Rows are points. Each copy is the shape, with its points in the same order, turned, moved and blurred by noise. Is it also mirrored, or only turned?

Shape:
[[-23   9 -46]
 [ -6  30 -34]
 [-25   2   3]
 [ -2 -25   0]
 [-22  23 -20]
 [ -3  -4  -7]
 [  4 -22  -3]
 [ 23 -11 -10]
 [ 39 -29  28]]
Copy 1 (9 x 3):
[[-17  23 -41]
 [  5  34 -25]
 [-17  -4   1]
 [  0 -30 -14]
 [-12  24 -11]
 [  1  -8 -14]
 [  4 -27 -17]
 [ 26 -19 -22]
 [ 39 -52   3]]
Copy 1 is: only turned
Copy 2 (9 x 3):
[[-16  31 -43]
 [  4  42 -32]
 [-27  11   1]
 [-16 -28  -3]
 [-11  35 -14]
 [-11  -7  -9]
 [ -6 -23 -10]
 [ 16 -16 -18]
 [ 19 -52  11]]
Copy 2 is: only turned
Copy 3 (9 x 3):
[[ -8  10 -39]
 [  4  27 -23]
 [-21   1   3]
 [ -2 -29   8]
 [-15  23 -15]
 [  2  -2   0]
 [  1 -21   9]
 [ 23 -19   5]
 [ 27 -37  46]]
Copy 3 is: only turned
Copy 4:
[[  7 -36  33]
 [ 20  -9  28]
 [-26  -5  12]
 [-24 -24 -19]
 [ -2  -6  29]
 [ -8 -10  -5]
 [-19 -23 -23]
 [  5 -13 -25]
 [-17   4 -60]]
Copy 4 is: mirrored

Shape:
[[ 17  -2 -17  -5]
 [ 10 -14 -22 -39]
 [ 27  20  14  24]
 [ 14   4   3  21]
 [ 20  24 -12  -1]
 [-43  -8  18 -17]
 [-18  26  24  -8]
 [-34   2  -8   5]
 [ 27  20 -14 -19]
 [ -5 -27   5 -38]]
Copy 1:
[[  9  -8 -22 -15]
 [ 40 -10 -17 -37]
 [-29 -21  -6   2]
 [-10  -8 -12   6]
 [-12  -8 -16 -26]
 [ 32  24  35  -4]
 [ -7   6  33 -17]
 [ 11  34   9  -2]
 [ -1 -16 -18 -41]
 [ 47  -7   9 -19]]
Copy 1 is: mirrored
Copy 2 (10 x 4):
[[ 20   3 -14  -8]
 [  8 -10 -33 -24]
 [ 39   4  32  16]
 [ 26  11   9  14]
 [ 33  19   3 -13]
 [-38  -9   4 -14]
 [-15   3  28 -18]
 [-24  24  -4  -9]
 [ 39   7  -7 -20]
 [ -9 -32 -23 -17]]
Copy 2 is: only turned
Copy 3:
[[ -7 -10   5  -6]
 [ -9 -12 -22 -34]
 [  5   4  46   9]
 [  4   5  23  13]
 [-21  -9  28  -6]
 [  1  60 -14 -12]
 [ -7  46  25 -10]
 [-15  37  -9  12]
 [-25 -12  20 -23]
 [ 12  16 -23 -30]]
Copy 3 is: mirrored
Copy 4, 10 rows:
[[ 17  -6  -8  19]
 [ 13  19  11  41]
 [ 40 -20 -20 -16]
 [ 18 -20 -10  -8]
 [ 28   0 -26  13]
 [-19  29  17 -18]
 [ 10  25  -9 -31]
 [-23   7  -5  -7]
 [ 33  14 -20  23]
 [  2  21  35  19]]
Copy 4 is: mirrored

Shape:
[[ -3  -2  11  43  -2  22]
 [ -1  14  11 -14 -22  12]
 [ 24   1  -4  33  -8  -6]
 [ 18  -3 -23  -4 -19   0]
 [-33 -33  23  16  31   6]
 [-19 -25  17  -5  -6  -5]
 [ -6  22  12  21   5  11]
 [-15  24  -6  28  -9 -52]
 [  0  -3   1 -43  10  10]
 [ 10   2  47  -4 -18   7]
 [ -9  -3  -3  30 -35  15]]
Copy 1:
[[-21  -5   9 -13  38   1]
 [  9  25  -7 -15  -2   9]
 [ 11   0   9  10  37 -12]
 [ 19  14 -22  15  16  -4]
 [-28 -38 -13 -42   0 -26]
 [ -8   4 -17 -30   0 -30]
 [ -8  -1  18 -11   7   9]
 [  1   9  34  24  -7 -47]
 [ 24  -1 -31 -17 -28   8]
 [ 17  22   7 -47  13  -4]
 [-20  27  -5   1  34  -7]]
Copy 1 is: mirrored
Copy 2 (11 x 6):
[[-21  -7  25   3 -23  23]
 [ 15  21  -7 -11  -9  23]
 [ 12   1  31  15 -33   7]
 [ 28   7  -2  20  -8  -8]
 [-38 -21  18 -42  -5 -16]
 [-10   8  -9 -26 -18 -15]
 [-10  11  28 -10 -10  28]
 [  6  51  49  -9 -30 -14]
 [ 21   1 -11 -26  24  -3]
 [ 13   8 -13 -30 -38  30]
 [-21  11  -1  23 -31  12]]
Copy 2 is: only turned
Copy 3 (11 x 6):
[[  9 -29  -3  28 -24   9]
 [  9   0   7 -19 -12  -9]
 [  7   4  -1  37  -2   4]
 [ 16  10 -16   9  11 -12]
 [-37 -60 -21  10  -6   1]
 [-22 -26  -9  -6   0 -25]
 [ -9 -10   4  10 -22  24]
 [-48  28  -4  36 -24  -6]
 [ -4  -7 -15 -39  23   4]
 [ -4 -21  39  -9   0 -13]
 [ 18 -10 -10  17 -30 -22]]
Copy 3 is: only turned
Copy 4:
[[ -3 -22   8  43 -20  -3]
 [-18 -17   4 -15  -8  18]
 [  4 -19 -29  23 -19  -9]
 [  5 -31 -26  -6   8   5]
 [ 26   1  47  18  -5 -26]
 [ 13 -18  25 -14 -10 -16]
 [-19   1   4  25 -10   3]
 [-30   3 -25   0  -8 -53]
 [ 13   1  10 -27  19  23]
 [ -1  -7  10 -11 -44  16]
 [-17 -48   2  17 -16  -7]]
Copy 4 is: only turned
